Each row of a before or after table is a point. The points were changed in one or more steps. Then noise was added and the rows were shuffled. The steps act on columns, c1 being the first. What was done? A step turns or swaps two columns, mirrors them in a line or flattens them onto one, adds a multiple of one to another, or multiplies or shifts one. Angles are multiples of 10 degrees, from the lower column toward the higher: turns from -170 to 170, lines from 10 to 170 but not 90. Use the fewest steps. Two steps may share a column if one is a turn and the other turns, adds or multiplies; they go together, in the order done. Otherwise the lowest column goes first.

Before, 10 rows:
[[-1.1 -5.4 -4.8]
 [-2.0 -2.2 -0.3]
 [ 3.1 -4.9  0.3]
 [-2.1 -4.8 -0.6]
 [-4.8 -3.0 -0.6]
 [ 2.7  1.7  1.1]
 [-2.1 -3.3 -0.5]
 [ 1.9 -0.9  3.6]
 [-0.8 -2.0 -2.8]
 [-2.1 -2.3  0.8]]
After (10 x 3):
[[ 3.6  0.2  1.8]
 [-1.9 -5.0  0.4]
 [-0.1 -2.8  1.6]
 [ 0.3 -5.7 -1.1]
 [ 4.5 -2.6 -2.1]
 [ 0.1 -2.8 -0.1]
 [-0.5 -2.4 -2.3]
 [-0.9 -5.1 -4.9]
 [ 1.5  3.0  0.6]
 [-0.5 -4.2 -0.1]]
Steps: turn c1 and c2 by 30 degrees; turn c1 and c3 by -30 degrees

Before (13 x 6):
[[-0.3  2.4 -1.0 -3.5  2.2 -2.5]
 [ 0.3 -0.1 -4.6 -2.0  4.6 -1.1]
 [ 2.4  2.9 -2.9 -0.5  4.0 -2.9]
 [ 4.0 -3.9  0.3 -2.2  0.4 -3.4]
 [ 2.0  3.3 -3.1 -0.9  1.7 -0.7]
 [-3.1  2.0 -1.3  2.3  2.0 -1.7]
 [ 1.2  0.4  0.8  1.8 -2.3 -3.3]
 [-1.8  1.4 -1.1 -0.8 -0.1 -1.5]
 [-1.9 -1.1 -4.4 -2.0  0.9 -0.8]
 [-0.8 -4.8  3.2  1.1 -2.6  3.3]
 [ 2.0 -4.3  2.4  0.4 -1.9 -3.4]
 [-1.2 -3.3  4.1  0.7  0.6  1.3]
 [ 2.4 -4.6  4.0 -0.2 -0.9  0.9]]
After, 13 rows:
[[ 0.8  1.9 -4.5 -1.1 -4.0 -1.3]
 [-1.8  3.7  3.1 -0.5  4.2  1.4]
 [-4.6  1.5 -4.1 -1.3 -0.7 -1.3]
 [-3.0  3.5  3.7  0.0  0.7  0.5]
 [ 9.8  3.7  0.3 -0.3  1.0 -2.4]
 [-4.7 -1.2 -1.1  0.0 -0.2 -1.0]
 [ 6.1 -0.9 -2.5  0.6 -5.0 -1.4]
 [-1.0 -1.6 -1.2 -2.5 -2.7 -3.0]
 [-7.7 -1.3 -2.0  2.2 -2.5  0.7]
 [ 5.8  4.1  3.8 -0.3  2.3  0.1]
 [ 5.4 -2.5 -3.2 -0.6 -2.7 -0.5]
 [ 3.3 -1.2  0.7  2.1  2.2  0.2]
 [ 5.0  3.2  2.6  1.0  3.7 -0.5]]
Steps: multiply c1 by 2.5; turn c2 and c5 by -160 degrees; multiply c6 by 0.4; turn c4 and c6 by 40 degrees
